Each row of a before or after table is a point. One or more steps were done to the points. Then noise was added and the rows were shuffled. The steps act on columns, c1 being the first. Name the steps. A step turns or swaps two columns, mirrors them in a line or flattens them onto one, adds a multiple of one to another, or multiplies or shifts one. Angles are multiples of 10 degrees, from the lower column toward the higher: turns from -170 to 170, lines from 10 to 170 but not 90. Use the fewest steps. Two steps may share a column if one is a turn and the other turns, adds or multiplies; they go together, in the order done. Otherwise the lowest column goes first.
In the rows, 128 means zero.

Before, 8 rows:
[[148 128  83]
 [135  55 191]
 [178 165 139]
 [143 169 107]
 [196  74 183]
 [126 114 133]
 [ 77 123  46]
 [106  99 158]]
After (8 x 3):
[[165 197  94]
 [114  81 133]
 [ 76 166 110]
 [116 113 169]
 [148  97 108]
 [ 98 144 128]
 [106 217  93]
 [ 47 104 208]]
Steps: shift c1 by -30; turn c2 and c3 by -160 degrees

Before, 11 rows:
[[153 115 134  77 104 123]
 [160 115  56 129 115 135]
 [133 147 137 122 147 110]
 [129 114 138 157 142 107]
 [177 152 126 114 119 143]
 [164 114 115 107 118 153]
 [146 111 137  77 114 122]
 [129 112  90 101 115 147]
 [146 198 154  87 137 140]
 [143 116 121  78 142 131]
 [162 125 155 178 105 117]]
After (11 x 6):
[[129  96  93 133  61 188]
 [142  69 122 125 130 170]
 [134 147 140 150 157 150]
 [149  69 136 131 127 159]
 [176 104 124 103 113 186]
 [161 114  54 142   7 174]
 [160 162 156 149 144 160]
 [138 122 139 107 163 151]
 [150 108 151  46 177 179]
 [163  96 116 135  97 188]
 [155  68 134 119 114 165]]
Steps: turn c2 and c4 by -70 degrees; add -0.3 times c1 to c2; add 1.5 times c3 to c5; shift c6 by 40

Before (12 x 11):
[[105 135 129 126  71 155  88 176  78 108  70]
 [ 83  77 108 117 158 203 139 102 132  90 142]
 [145  34 196 180 170 209  56 158 160 127 151]
 [123  90  62 110  66 108 126  34 164 112 111]
 [134  82 113 179 174 108 144  59 104 168 129]
 [123  55  42 152  74 195  75 155 155 131  94]
 [125 108 144 158 120 137 164 149 170  96 125]
 [108 138  87  84 181  84 171  41 170 216  79]
 [169 106  80 130 129 208 102 123 146 116 192]
 [ 54 138 124 116 145 113 127 155 191 152 184]
 [ 89  88 145  99 132 202 196  66  87 208 123]
 [157  17  79  84 195 108 113 125 193 190 179]]
After, 12 rows:
[[106  95 129 105 139 205 199  75  85 219 123]
 [141  90 181 180 113 117 139  57 103 167 123]
 [123  52 108 153 248 158  76 153 151 137  91]
 [120  98 111 153 123 146 163 153 171  98 125]
 [128 134 193  84 127  79 174  38 163 211  81]
 [144  36 146 188  78 229  55 158 159 121 152]
 [101 128  78 127 152 147  84 176  80 112  69]
 [167 110 145 127 199 193 109 123 140 109 189]
 [165  21 203  85 142  99 114 136 199 182 170]
 [115  91  91 108 197  79 125  38 162 113 112]
 [ 61 141 141 122 125 115 129 153 192 164 184]
 [ 78  80 170 117 160 193 139 107 130  98 142]]
Steps: turn c1 and c10 by -10 degrees; turn c3 and c5 by -110 degrees; turn c5 and c6 by -20 degrees

Before (9 x 14):
[[183 128  96  85  93 150 155 175 162 154  86 127 111 157]
 [ 81 174 125  93  92 125 119 114 116 165 127 114 147  70]
 [105 123  90 126  97 125 107 106 167 153 139 114 123 167]
 [119 169 127 204 120 153  73 164 151 161 155 153 160 138]
 [106  84 113  81 116 149  76 145 153 132 113 165 170 134]
 [ 87 158 111  78 109 133 139 150 154  85 147 150 152 125]
 [109  91 199 142  87  78 102 181 117 126 157 138 117 123]
 [180 175 110 100 249 149 209  36  95  72  76 129 140 167]
 [130 150 118  71 110 136 140 119 108 146 163 147 128 163]]
After (9 x 14):
[[183 124 130 138 164 167 154 174 185  91  86 123 131 160]
 [103  72 130 108 116 165  76 147 173 111 114 166 159 132]
 [100 113 136 107 153 128 107 104 195  82 142 112 127 170]
 [130 121 115  70 135 157 137 120 134 109 160 146  96 160]
 [ 91 110 195 102 130 151 133 147 179 143 146 151  89 124]
 [ 80 108  87  77 143 140 115 113 141 105 128 110  71  68]
 [115 114  88 250 115 125  71 169 165 109 157 153  83 136]
 [185 212 217  14  28 162 212  40 117 150  75 126 107 169]
 [109 102  60 174 167  83 103 177 136 183 155 131 154 126]]
Steps: turn c5 and c13 by 140 degrees; turn c2 and c13 by -70 degrees; turn c3 and c10 by 130 degrees; multiply c3 by 1.6; turn c4 and c6 by -20 degrees; add 1 times c8 to c4; shift c9 by 20

Before:
[[138 127 123 125 146 151 166 126 114 154 129 126 152 146 119 143 120 113
  138 125 136 146 128  95]
 [149 127 154 118 135 133 167 140 130 132 114 127 142 137 133 125 129 107
  124 142 133 141 127 125]
 [120  99 155  81 163 137  49 123 150 129 123 145 140 118 167 110 161 158
   53  93 102  98 136 136]
 [112 139 119 180 163  92 121 116  88 146 185 135 102 127 146 143 129  98
  142 153 103  75 159 131]
 [164 118 139 120 135 175 139 134 153 148 139 122 131 123 158 167 137 123
  162 131 148 123 112  96]
 [141 134 117 104 125 136 152 140 158 154 107 133 135 122 125 118 115 110
  129 113 150 144 142  86]
 [127 120 136 127 129 131 151 156 137 144 109 145 140 144 121 158 137 136
  114 117 134 115 136 110]
 [158 121 140 127 152 148 168 137 141 147 125 113 139 111 122 130  99 130
  140 138 143 103 124  92]]
After, 8 rows:
[[132 120 135 125 133 129 154 161 133 145 110 145 138 143 122  36 132 134
  119 117 138 115 138 114]
 [130 134 122 182 170  88 116 117  93 150 191 134 103 129 144  86 127  96
  141 148 103  75 159 112]
 [113 132 117 102 120 132 152 138 158 151 108 134 134 123 123 145 113 112
  129 111 148 145 140 181]
 [111 126 120 124 141 150 168 129 114 151 130 124 152 146 119  70 121 112
  137 129 137 150 124 142]
 [122  98 155  82 164 141  49 119 148 127 121 141 140 117 163 176 156 159
   53  90 100 102 137 138]
 [103 130 160 119 124 131 166 143 130 128 113 132 143 137 132 135 130 105
  130 138 134 142 129 138]
 [ 91 120 141 120 122 172 136 131 153 148 139 123 130 128 158  13 139 125
  165 137 145 121 110 114]
 [ 92 127 145 126 138 148 171 139 140 144 117 113 136 114 120 105  97 125
  139 135 143  99 125 163]]
Steps: mirror c1 and c5 in the line at 100 degrees; multiply c16 by 3; turn c16 and c24 by -160 degrees

Before:
[[128 138 150 111 136 138 179 108 121  97 182 146  90 101 119 139 116 129
  154 160 130 114 141 123 143 107 118 118 118 125 118 181 209 125 126 108
  153 122  94 123 115 108 124 106 128 105  85 128 119 125  71 124 121 151
  160 102 145  98 151 124 114  93 109 124]
 [126 128 130 118 157 130 138 141 168 157 131 157 168 130 144 127 190 128
   65 126 151  97 139 110 117 124 143 158 118 129 194 106  89 201  84 139
  119 179 157 153 172 159  96 153 124  78  99 125 115 163 166  87 104  87
  172 135 122 147 108 166 151 153 142 139]
 [154  69  71 130 115 143 144 187 138 183 146 131 160  96 149  91 188 137
   71 110 153  86 154 114 125 147 146 162 120 163 136  85  75 198 100 118
  105 146 162 137 177 137 110 147 118 104  86 117 140 138 188 118 109  84
  113 174 129 114 134 142 159 133 155 171]
 [148 132  99 118 114 136 126 181 190 150 160 142 136 111 161 106 212  88
   82  82 179 103 157  88  78 144 171 151  82 132 167  76  91 184  79 146
  135 168 165 199 184 138  91 151  91  78  77 126 140 155 167 120 133 107
  139 198 102 118 101 127 156 158 162 145]
 [130 135 142 114 119 149 178  86 120  85 167 111  99 103 154 155 109 153
  135 116 130 150 134 118  88 142 119 100  92 104 104 148 201 160 128  95
  122 116 140 113 122 143 112  99 162 136 134 126 114 107  69 134 107 155
  102 113 152 102 122 116 108  76 108 140]
 [130 149 126 100 154 137 188  92 148  99 146 154  73  89 110 117 150 142
  138 119 108 113 101 134 164 108 137  87 109 119 111 148 188 133  76  95
  145 128 114 128 130 163 116  81 155  97 140 149 120 138  97 110  91 128
  139 107 132  82 123 141 121 100 165 119]
 [121 140 115 148 111 127 158  49 139 169  83 131 120  97 147  76 128 141
  135 144 136 107 149 130 117 171 133 127 108 158 194 157 145 134 104 151
  128 160  81 102 115 143 146 163  79 145 128 136 106 124 120  67 167 112
  185 105 129 153 132  99 168 153 127 141]
 [149 148 160 118 146 171 199 108 122  96 200 135 103  83 131 164 120 117
  166 135 118 116 105 106 131  95 116 111 132 116 126 130 137 106 123  85
  150  87 105 109 125 141  90  85 132 111 166 159 127 136  94 114  91 143
  111  84 144  84 130 127 100  97 137 136]
 [122 143 124  96 129 138 180 104 165  92 157 119 108 104 126 116 136 129
  171 143 136 125 116 147 126  70  84 104 114 136 122 170 204 132 127 113
  119 148 111 126 157 161 117 125 176 102 163 116 115 105 104 127 148 143
   90 126 124  90 133 109 105  98  91 122]]
After, 9 rows:
[[122 141 126  95 126 136 178 105 165  89 158 121 106 101 128 117 135 130
  173 142 134 125 112 147 129  70  79 106 110 134 125 170 202 134 129 115
  118 146 109 124 154 138 116 127 175  99 163 114 112 106 101 124 151 101
   90  69 151 146 152 107 103 100  88 124]
 [124 150 127  99 154 138 188  95 149  99 148 157  74  88 111 114 147 140
  137 117 108 116 100 135 149 108 138  86 109 116 107 149 185 130  79  93
  144 125 114 129 126 142 117  81 154  99 139 152 121 137  95  94  88 105
  137 162 152 156 143 141 123  98 162 119]
 [118 140 112 147 108 126 151  46 135 168  79 132 123  96 148  75 132 140
  132 149 140 105 148 127  87 173 132 129 107 159 194 156 146 134 107 150
  126 159  81 103 117 137 147 166  77 146 127 132 105 124 128  80 170 152
  185 103 105 123 152 100 168 152 125 144]
 [148 132  96 122 111 131 124 183 188 148 161 144 134 111 162 101 214  90
   82  80 181 104 157  87  79 146 170 151  80 135 167  83  94 186  80 148
  132 170 169 200 183 133  91 152  94  80  80 128 140 153 165 148 133 112
  136 252 111 148 120 124 156 162 167 144]
 [150 150 160 112 148 174 204 110 122  97 202 135 101  81 133 157 120 117
  162 134 117 116 106 111 126  93 115 112 132 117 123 135 137 108 123  84
  152  86 106 111 126 136  88  86 130 110 164 160 127 139  94 115  90 112
  111 100 174 148 147 129 103  99 133 134]
 [127 137 148 112 135 138 177 108 120  94 184 145  88 102 125 137 111 133
  156 158 133 113 140 125 139 107 117 120 122 124 116 180 207 126 127 108
  153 121  91 126 114 118 130 108 129 105  86 125 114 125  71 119 120 115
  157  74 166 125 169 123 117  96 106 124]
 [127 136 136 116 120 148 178  87 122  81 162 112 101 102 158 156 111 150
  136 115 131 153 138 119  95 144 118  99  94 100 106 146 197 159 125  92
  120 114 141 117 124 136 111  97 159 135 133 128 117 109  70 152 111 119
  106  83 172 127 146 116 111  75 105 139]
 [154  67  70 136 116 145 146 187 139 181 148 132 158  92 148  96 184 138
   71 108 155  86 153 114 122 147 147 164 119 161 133  85  76 198  97 118
  104 146 159 139 178 129 109 144 114 108  83 120 142 135 189 118 109 140
  112 212 115 172 152 140 157 134 155 175]
 [126 128 131 122 158 132 136 135 168 154 135 158 168 127 143 128 191 126
   64 126 152  95 139 110  93 128 140 156 115 129 198 106  91 203  83 134
  120 176 162 152 172 138  98 152 126  75 102 125 115 165 168  96 102 154
  172 157  91 146 128 166 154 154 147 138]]
Steps: turn c25 and c52 by -30 degrees; multiply c42 by 0.4; turn c54 and c58 by -130 degrees; turn c54 and c57 by -50 degrees; add 1.5 times c63 to c56; shift c59 by 20

Before:
[[118 117 125 136 136 108 119 134 128 110 109 114 141 136 130 139 135 122
  132  94 135 148 137 130 104 125 124 146 112  97 117 167 109 124 125 136
  131 135 143 120 120 109 147 141 114 128 115 116  92 118 128 122 210 118
  146 151 121 109 120 129 126 126 124 118]
 [131 154 108 151 125 120 129 115  82 115 122 114 146 135 130  75 120 128
  112 140 134 142  85 147 109 124  84 138 112 123 151 139 108 119 138 113
  136 138 112 133 127 172 145 129 112 114 120 134 144 104 130 195 112 117
  146 131 110 149 131 107 159 120 133 127]
 [117 150 136 109 116 120 113 117 143 144 105 141 118 146 147 145 115 128
  165 160 113 117 121 128 139 105 118 132 107 125 119 102 126 109 135 141
  113 124 118 131 137 118 148 144 113 114 148 147 139 154 131 131 134 113
  122 110 120 155 126 112 122 154 117 121]
 [127 118 144 130 127 124 117 115 143 134 118 118 133 152 154 145 116 126
  120  83 145 140 143 136 121 114 125 115 112  98 117  99 108  95 111 117
  161 144 103 125 111 125 103 129 125 117 144 135 146 154 141 118 120 102
  130 158 119 141 117 129 114 115 116 141]
 [121 121 133 113 118 145 209 130 141 137 100 130 137 139 154 139 134 139
  120  83 143 145 106 127 137 110 122 124 149  94 151 169 167 141  88 105
  124 136 110 127 107 116 136 135 249 116 147 146 154 136 126 131 112 120
  140 154 115 130 122 102 131 118 138 123]
 [127 130 126 115 127 122 128 126 141 116 103 141 148 138 135 115 157 145
  136  89 124  74 108 127 143 134 125 113 109 108 129 100 129 116 129 104
  115 111 104 107 138 156 158 128 110 127 137 147 151 121 127 123 116  74
  147 159 127 145 133 106 117 145 144 115]
 [114 138 145 104 115 160 122 119 139 112 137 144 145 137 126 134 124 122
  143  96 144 143 146 138 127 113 102 109 157 106 130 100 125 137 138 106
  160 113 104 135 121 139 132 127 113 194 143  48 155 151 127 178 116 114
  132 140 117 148 136 122 115 116 110 131]
 [150 145 140 113 118 111 114 136 115 111 140 142 138 137 151 140 110 141
  129 132 134 149 132 194 114 104 126 122 113 122 121 102 131 138 133 116
  149 146 122 112 132 183 107 153 114 120 148 137 150 147 143 117 117 118
  128 153 119 130 141 121 126 175 147 214]
 [105 125 140 107 128 123 117 128  82 118 142 120 149 144 151 146 125 132
  130 124 123 141 110 139 120 199 132 117 144 118 119 153 113 140 141 126
  149 140 115 127 123 118 157 127 125 118 139 142 103 143 179 143 178 113
  140 129 139 141 117 109 135 148 141 111]
 [113 122 135 152 115 111 120 129 140 125 147 145 127 137 133 145 122 146
  115  83 131 150 141 127 124 129 105 114 102 124 142 103 152 129 137 120
  140 131 136 127 134 120 152 137 109 129 149 142 148 144 191 115 159 118
  145 135 169 154 133 110 119 121 105 120]
 [106 128 143 117 146 108 125 133 143 114 186 128 149 146 120  67 123 150
  149 100 119 150 137 156 135 155 114 134 116 121 114 116 130 131 133 124
  117 127 164 137 135 142 117 134 113 131 149 130 135 141 126 123 137 107
  138 146 110  21 131 103 162 121  92 130]
 [131 130 138 110 125 134 116 125 137 115 117 118 109 150 149 132 140 129
  113  87 131 104 139 143 119 118 132 119 121 119 134 217 133 101 128 174
  125 140 119 110 137 149 151 143 140 127 133 147 149 150 132 128 113  92
  133 154 128 156 117 108 116 126 139 115]
 [130 152 128 164 122 146 117 132 129 123 108 144  98 158  66 128 135 126
  116 114 112 137 120 146 134 107 133 132 102 103 113 100 110 136  75 118
  141 127 124 110 115 112  45 131 156 116  67 146 152 141 163 124 122 121
  147 153 114 139 128 108 122 129 143 111]
 [121 120 138 114 169 108 120 124 119 116 131 125 137 135 148 135 135 122
  117  95 136 145 120 126 108 134 127 110 106 108 122 163 108 138  94 116
  123 120 125 116  90 114 138 140 138 136 127 144 145 129 132 125 145  97
  133 140 124 129 140 123 117 120 118 114]]
After, 14 rows:
[[132 151 134 165 125 146 114 131 131 126 113 147 127 159  69 125 134 130
  159 117 113 138 124 161 137 108 136 128 100 101 115 102 115 137  72 123
  142 125 123 111 114 111  43 127 159 112  65 145 153 141 160 127 126 119
  107 156 115 140 169 106 120 132 141 113]
 [103 133 143 119 149 109 124 134 145 120 167 128 143 145 119  63 122 150
  103 100 116 148 137 144 136 154 110 136 116 117 114 114 131 135 135 129
  114 131  96 137 138 139 113 134 115 130 148 131 134 140 129 120 135 112
  141 149 105  22 166 101 162 124  94 129]
 [128 115 146 128 128 122 117 117 140 133 125 118 118 148 153 138 119 123
  121  82 145 139 144 151 120 108 118 114 113 101 114 101 106  95 111 119
  163 146 154 124 112 124 101 128 124 116 143 133 148 154 143 117 115 102
  108 159 118 141 156 129 118 112 117 143]
 [110 121 136 157 117 111 119 129 142 127 144 146 116 134 131 146 123 144
  131  87 128 153 144 137 128 132 104 111  99 124 142 105 149 126 134 116
  143 131 115 124 131 121 152 138 104 123 152 141 150 147 187 112 158 113
  118 140 169 153 174 111 117 121 101 122]
 [129 158 107 153 131 124 127 112  84 115 126 114 104 130 128  75 122 129
  116 142 134 140  84 174 109 125  91 134 114 120 147 136 104 121 140 112
  138 136 130 134 127 170 143 127 110 112 121 130 146 103 129 193 110 112
  102 131 109 154 170 107 157 120 138 120]
 [127 128 134 112 124 131 117 127 135 110 120 119 119 150 152 132 141 130
  155  85 129 108 144 152 116 116 131 123 123 118 133 221 133 102 129 174
  129 137 136 106 136 148 149 145 143 126 135 148 148 150 136 134 117 100
  121 156 126 157 158 113 113 125 137 116]
 [125 130 127 116 129 122 128 122 141 115 110 143 128 134 136 113 159 145
  104  90 119  71 110 157 144 130 123 113 106 108 130 100 127 116 132 106
  112 111 145 108 139 156 159 124 111 128 141 151 150 117 128 123 113  78
   99 163 128 139 177 107 116 148 147 115]
 [118 120 139 114 167 107 120 120 120 115 131 129 112 134 141 133 137 122
  129  94 135 145 125 130 105 137 126 110 108 113 122 161 111 138  94 115
  125 124 127 118  91 111 139 138 138 134 127 144 143 127 129 127 146  99
  119 141 123 130 183 124 117 119 119 109]
 [111 141 144 106 111 159 124 122 139 112 139 145 135 135 131 133 126 126
  104  93 141 139 149 158 126 114  99 111 158 103 125  99 126 135 136 103
  161 116 147 132 119 139 134 123 115 196 140  51 156 151 132 175 119 113
  114 140 114 147 176 120 114 117 113 133]
 [123 111 123 140 135 107 118 133 126 107 115 118 124 141 127 135 135 126
  113  93 133 144 135 139 102 122 126 150 115  92 118 166 106 128 122 138
  132 132 106 120 120 110 148 139 114 126 114 117  96 115 130 130 208 119
  120 152 124 112 158 131 129 123 122 115]
 [105 122 143 109 128 121 117 126  83 119 134 122 123 144 152 144 124 133
  114 120 122 140 113 154 125 200 134 115 147 119 124 152 110 143 137 126
  153 140 135 128 118 120 159 124 127 117 142 144 100 144 175 141 181 108
  108 128 140 143 153 110 135 146 143 111]
 [115 152 137 109 116 118 116 117 143 142 110 141 163 151 146 146 118 125
  122 160 115 118 120 122 135 104 122 130 108 123 115 102 127 109 129 144
  113 124 136 127 139 116 148 146 114 109 147 146 139 156 132 133 132 113
  128 116 120 154 164 112 122 154 113 122]
 [118 120 134 112 119 143 208 134 142 136 106 133 120 140 153 137 136 141
  119  85 143 142 110 144 135 116 118 124 149  97 151 170 169 144  83 102
  121 138 139 123 111 114 137 135 247 114 148 145 152 136 124 132 114 120
  111 150 115 129 161 102 129 113 142 125]
 [147 145 139 110 119 113 115 137 115 113 137 141 123 136 147 139 110 142
  121 129 135 146 130 200 116 102 127 121 114 122 118 104 132 138 136 118
  147 146 129 108 137 176 106 149 113 124 149 141 145 149 144 117 112 122
  128 153 121 130 183 122 127 175 149 211]]
Steps: multiply c11 by 0.7; turn c13 and c19 by -110 degrees; turn c39 and c55 by 150 degrees; add -1 times c55 to c24; shift c59 by 40
